Every row gives one point. Before rounding, the points of a table are all equally far from one centre. They may lie mostly on one side of it. Write the centre, to within rounding.
In the rows, 128 means zero.

Points (5 x 2):
[[180 126]
 [184 167]
 [185 147]
 [164  99]
 [176 116]]
Centre: [104 154]

Points (15 x 9):
[[126 203 126 125 166  69 159 133 116]
 [127 180 140 155 130  72 188 103 130]
 [ 76 182 141 132 108  72 171  79 107]
 [ 97 172 144 120 131  78 176 114  89]
 [136 179 127 124 159  62 168  95  82]
 [122 203  83 143 141  59 157 101 126]
 [122 222 112 133 143 104 189  84 119]
 [141 190 104  91 138  79 162  92  83]
 [142 200 120 109 110  61 149  87  93]
 [154 172 100 123 116  82 170 111 106]
 [148 162 104 110 139  63 180 104 116]
 [152 211  90 136 169  84 140  61 108]
 [ 87 217 168 108 129  73 151  78 118]
 [121 157 124 118 171  88 200  89 109]
 [151 197 108 144 140  48 153  77 127]]
Centre: [115 170 126 120 144 104 130  81 132]

Points (23 x 20):
[[153 104  95  98 171 124 116 150  85  79  82  65 163 154  88 100 137 101
  108 120]
 [165  43  77 100 131  99 162 132  82 159  51 119 170 174  85  78 126 100
  138 187]
 [153  58  88  67 159  82 162 130  88 142  84  94 145 151  59  95  90  93
  144 160]
 [191  73 110  85 113 133 137 131  98 105  89 116 121 167  56  96 170 119
  183 131]
 [204  56  90 147 124  89 118 120 134 138  88  78 154 161 128 124 159  85
  128 165]
 [174  33  51 143 144  96 148 154 105 125  96 114 150 168  71  72 145  94
  118 179]
 [171  22  90 119 121  50 135  94 158 125  70  93 120 167  80  86 138 106
  119 151]
 [188  81  68  75 143  83 137 142 112 106 103  80 166 172  96  66 126 109
  140 206]
 [136  66 113  71 126 111 155 108 133 100  71  68 142 169  81 110 151  61
  134 139]
 [167  63  88  84 136 111 151 140  64 169 119 137 167 129  34  78 122 117
   97 135]
 [202  35  78 128 119 116 158 162  87 122  82 111 124 170  32 123 132  97
  102 136]
 [186  48  90 143 125 113 113 152 142 110  67  77 144 129  67 102 106 113
  118 160]
 [186  45 137 137  72 137 132 133  93 148  67 122 123 170  49  69 155  99
   96 153]
 [159  40  53 124 106 107 139 117 146 122  93 149 128 154  73  81 111  78
  166 154]
 [179  97 106 115 121  99 174 146 149 122  89  94 153 114  99  83 165 124
  155 157]
 [171   7 114 101 110  98 119 102 101 102 101 121 172 128  76 117 137  85
  137 141]
 [173  39 111 121 124 104 163 161  89 138 114 109 157 161  87  68 158 106
  178 148]
 [166  38  97 169 143 118 162 172 159 123  77 121 121 149 111 104 130 107
  141 150]
 [185  21  92 132 146 118 186 157  86 121  71  96 114 141  91 107 126 114
  136 150]
 [173  48 144 147 131  82 125 153  81 118  72  92 152 125  90 112 109 151
  151 143]
 [173  66  88  68 126 121 170 192 107 105  65 149 134 216  75  68 112 115
  140 173]
 [166  75  85 126 139 108 165 170 112 136  92 135 168 127  68  61 134 153
  148 178]
 [141  48 112 108 102  94 184 160 102 142  43  93 144 180 103  77 167  93
  126 150]]
Centre: [151  84 107 107 104 113 146 119 110 118 119 127 132 187 114 107 109 140
  95 142]

Points (30 x 24):
[[176 171  46 154 138 159  88 145 116 147 130 115 152  73 192 155 188 134
  129  49 160  85 108 130]
 [208  85 105 135 129 143  95  65 154 117 149 118 177  80 221 151 176 144
   95 110 111 128 113 122]
 [150 166  40 113 169 163  89 109 142 100 167 113 142  65 182 170 207 116
  118  51  91  87 125 131]
 [145 105  78 154 122 169 129 156 157 113 117  85 102 111 164 172 240 114
  114  46 147  90 146 151]
 [168 151 132 137 112 189  88 164 110 143 146 137 117  70 165 192 176 165
  102  91 119  73  92 140]
 [162 132  90 183 140 136  97 176 194 131 115  82  87  87 189 191 184 117
   93  82 133 114 113 137]
 [185 100  88 157 144 184  58 177 157 106 122  89 150 110 121 189 246 112
  127 116 123 100 120 133]
 [145 138  99 178 118 132  74 154 195 115 190 131  92  65 175 147 162 155
  103  59  94 106 115 143]
 [155 128  94 169 132 145  94  91 133 137 124 102  92 125 184 230 192 111
  110  86 169  76 122 126]
 [141 153  59 168 139 174  86 181 129 159 131  75 106  87 169 174 152 157
  138  72 172  69 130  87]
 [171 108  78 200 115 149  92 129 121 125 149  64  97 130 150 154 196 131
  136  87 143  36 130 100]
 [152  85  99 187 135 169 108 128 123 108 110 112  64  71 136 195 171 126
  118  81 167  64  79 149]
 [139 110  77 179  95 123  94 137 134 126 137 106 139 108 171 201 175  95
  106 107 161 110 170 167]
 [172 141 122 154 121 123  63 130 102 154 118  82 142 102 161 137 118  90
   90 116 121  75 183 131]
 [162 113  66 145 168 120  80 165 151 104 149 120 125  97 214 182 191 101
   92  87 167  73 120 125]
 [156 155  56 170 121 162 127 127 187 127 147  62  96  83 149 145 174  68
  121  90 116  99 119 169]
 [130  39  87 179 173 161  76 145 170 157 150 126 155  74 197 173 168 108
  127  79 191 104 134 114]
 [131 100  95 179 136  98  96 112  66 157 146 106 105 118 147 188 166  95
  144 101 172 107 120  77]
 [195  85  80 177 123 156  93 166 106 118 146 102 104  53 197 148 150 132
  136 128 155 108 100 127]
 [194 137  97 184 142 121 114 171 162  93 140  89 124 105 206 193 166 109
  111  85 147  56 114 123]
 [182 126  86 185 131 169 111 111 155 133 192 136 113  82 156 181 179 128
  128  55  93  81 150 162]
 [203 141 107 184 152 174  87 158 151 113 154 103  85  79 161 149 206  72
  141  63 162  77  83 106]
 [205  86  71 141 148 155  95 150 117 123 115  90 119 112 162 150 162 113
  130  82 147  65 199 139]
 [131  98  73 196  99 187  84  64 161  99 169 116 120  58 172 165 197  74
  119  69 136 112 129 110]
 [145 102  75 160 133 153  92 149 180  81 157 157 136  44 198 139 153 106
   92 100 113 146  98 168]
 [162 108 107 123 182 135  86 166 162  85 157 142 128  15 148 177 158  98
   85  68 145 107 116 167]
 [185  85 116 168 165 158  67 133 161  94 147 109 150  81 195 225 151 136
   96 150 122 121 127 150]
 [171 122 100 202 153 180 136 141 145 143 175 119  96  66 161 184 210 124
  113  64 126 109 148 143]
 [149  75  49 171 186 152  80 173 128 113 169  94 110  65 128 168 189 111
  106 139 138 104 141 122]
 [151 105  77 142 177 213  83 108 174 137 167  67 127  53 124 198 143 122
  106  51 126 123 106 175]]
Centre: [130 121 127 143 158 158 101 117 151 100 133 104 147 101 137 141 152 124
 142  90 136 116 119 107]

Points (31 x 24):
[[209 147 115 119 110 183 101 165 165 159 109 206 121  85  57 159 139 144
   89  81 125 154 127 190]
 [182 157 149 126 136 149 113 145  85 113  80 165 109  94  80 138 137  82
   93  88 143 148 156 174]
 [197  63 122 197 129 135 134 166  85 163 138 133  81  95 146 124  76 159
  117  75  83 218 120 140]
 [ 99 139 132 134  92 124 130 189 123 171 181 182  94  81  92  98 129 151
   87  51  92 116  89  69]
 [189  85 152 117 106 177 128 175 132 161 100 166 120 146 107  81 140 112
   84  90 134 124  91 152]
 [160  95 135 138 102 156 108 187 100 171  71 179  71 105 102  94  81 132
   71 122 136 213 147 111]
 [188 139 174 112 153 194 119 157  95 173  88 146  73  84  56 126 122  99
   67 104 127 173 124 114]
 [159 112 144 158 109 184  91 162 130 206  95 119  82  89 112 118  55  92
  115  76 150 145 123 134]
 [131  88 179 175 109 157  68 176  72 103  90 141 108 100  84 138 151 137
  100 107 139 196 153 156]
 [139 102 154 144  95 165 113 149 117 190 106 132 106 107 106 111 158  42
   81 101 125 155 106 122]
 [196 136 112 138 104 170  65 155  79 144  89 143 125 111 141 140 111  78
   95 122 153 160  79 114]
 [173  77 130 135  79 192  58 158 123 155 127 190  79  89  75 129  92 116
   91  73 125 175 156 113]
 [110  65 147  59 121 177 142 139 138 119  70 152  99  43 107 191  78  87
   95 117  61 135 154 106]
 [129 163 131 169  91 175 105 151 108 216  45 139  90  87 126 149 122 131
   78  76 105 170 136 168]
 [166 122 107 153 131 215  73 106 101 140 120 156 103  62 148 129 124 128
   58  90 144 245  91 110]
 [193  85 150 172  84 181 104  95 110 151 103 174 113  91  69 205 137  83
   82  74  89 178 110 111]
 [146  93 102  94 137 157 147 127  90 111 132 192 101  39  91 163 107 107
   58 105  96 241 164 177]
 [144 117 127 120 116 241  87 121 102  85 123 121 101  87  87 195  60  97
   92  66 114 156  72 159]
 [146  86 111 108 106 155  57 155 148 170 136 141  95  69  97  89  95  87
   59 102 120 169  99 124]
 [204 107 152 105 111 180 103 112  81 145 121 150 110  66  91 117  71  96
  105  93 148 178 137 121]
 [157 102 159 176 115 234 107 128 103 122  87 155  48 156 148 147  88 116
   75  91  86 176 131 150]
 [146  57 104  99  83 196 116 182 121 182  94 173 141  70  98 128 132  76
  143  67 114 165 109  86]
 [163  93 163 122 100 156  59 171  78 140  46 177 102  78  90 127 131 121
  126  78 131 148  96 176]
 [ 98 112 157 175 112 192  94 116 123 194 195 146  62  94 127 154  38 117
   64 122 140 157 136 140]
 [190 110 120 147 103 190 115 119 129 152  41 166  49 107  89 124 112 120
   96 113 182 145 106 103]
 [138 167 170  96  70 159  99 162  78 142 124 164 111 137  69 184 116 123
  136  97 163 116  95 152]
 [135  86 150 182  76 150  76 163  71 190  93 202 142 129  68 116 142 141
  139  82 130 119 111 116]
 [162 113 107 106 121 149 102 147 107 146  74 180  60  69 104 126 142  84
   40  95  93 141 122  74]
 [172   9 160 121 139 163  95 147 137 171  82 171  92 122 106 147 132  65
  124  79 116 157  98 124]
 [136 153 165  76 113 197  66 173 100 153 106 188 132 100 129 142  94  86
  101  81 131 191 136 122]
 [190 103 130 159  68 214  98 148 101 156 115 161  98  83  68 181  49 111
   73 128 139 181 110 135]]
Centre: [108 105 116 144 153 166 134 133 121 145 122 181 108  93 112 167 112 153
 125 121 107 155  94 130]

Points (28 x 24):
[[109 130 109 121 144  88 169 174 125 120 145  85 202 146 132 150 177 174
  116 151 149 179 117 152]
 [107 134 159  79 137 106 174 173  98 133 151  97 190 140 115 140 181 162
   78 152 114 186  99 152]
 [ 78 123 151 108 171 157 160 144 119 157 139 101 189 159 104 106 176 157
   91 122 125 249 123 150]
 [ 99 132  98  74 166 113 180 140  96 132 189 131 191 160 154 137 165 165
  120 140 142 183 152 180]
 [136 130 105  75 149  96 155 153 114 147 140 115 170 167 122 143 168 197
   84 152 164 195 133 167]
 [ 91 105 113  81 170 137 156 141 106 144 131 104 181 123 116 141 123 189
   86 142 169 132  95 144]
 [ 91 140 133 100 158  99 161 136 113 127 162  96 157 150 122 128 175 182
  107 159 174 206 116 144]
 [ 99  89 146 128 164  83 159 166 101 136 103 112 184 140 132 109 177 170
   91 146 122 215 145 170]
 [ 74  86 115  99 160 134 120 173 110 140 114  93 192 140  99 101 197 150
  114 172 129 226 152 169]
 [106 125 105  94 141 103 188 188 104 135 161 108 214 173 122 126 172 152
  112 136 146 182 111 161]
 [ 80 115  99  70 155 106 180 143 139  86 150 111 186 141 129 115 133 128
  137 188 178 217 116 127]
 [ 74 126 145 100 154 104 166 160 144 145 154 133 200 159 125 168 200 160
   99 142 152 160 148 148]
 [ 84 104 116 136 147  84 148 160 101 154 145 133 171 175 138 108 206 129
   93 115 138 193 124 139]
 [102 117 167  94 194 120 163 104 142 123 167 119 170 136 111 149 162 171
   86 178 127 156 128 138]
 [ 65 132 114  77 163 135 149 153  97 109 112  81 179 152  98 135 174 163
   98 130 128 180 101 140]
 [113 148 123 101 164  98 161 149 103 122 122 123 184 182 139 142 153 180
   96 131  97 200 105 138]
 [102 109 145  70 205 127 194 149 109 128 140 117 183 150 110 146 147 141
  115 184 148 237 140 124]
 [100  99 146 145 155  91 114 150 113 122 170 105 224 147 126 111 155 132
  102 173 130 188 111 136]
 [ 88 121 136  72 117 118 192 183 121 131 154 124 147 155 120 167 180 173
   84 175 136 196 117 169]
 [ 75 104 125  69 150 109 124 126  92  81 134  93 181 132 116 119 170 146
   97 165 147 239 134 154]
 [ 86 141 120  67 166 136 162 183 118 168 144  97 199 154 119 130 141 160
   75 120 136 196 128 155]
 [ 53 102 139  91 165  96 156 156 119 135 153  99 192 175 124 146 117 165
   76 172 148 180 124 139]
 [125 131 121  96 156 147 162 170 116 111 169 105 186 160 110 112 163 137
   50 128  99 176 122 130]
 [ 80 128 139  88 153 182 166 136 141 144 121  71 153 180 154 150 181 180
  105 167 107 153 133 134]
 [107 115 156  88 178  83 157 160 109 130 141 102 182 139 135 121 125 172
  100 140 141 219 116 117]
 [114 120 110 108 167 118 143 154 129 104 104 136 189 197 152 141 142 147
   94 133 152 190  84 157]
 [117 125  79  91 138 123 178 155 139 102 138  96 186 163 109 107 170 181
  106 178 148 155 111 142]
 [ 92 156 142  82 149  99 178 158 146 114 148 103 189 197 128 107 151 108
   97 157 142 193 136 127]]
Centre: [112  88 122  98 113 144 155 118 123 148 127 124 168 143 124 138 138 121
 123 150 124 185 142 140]
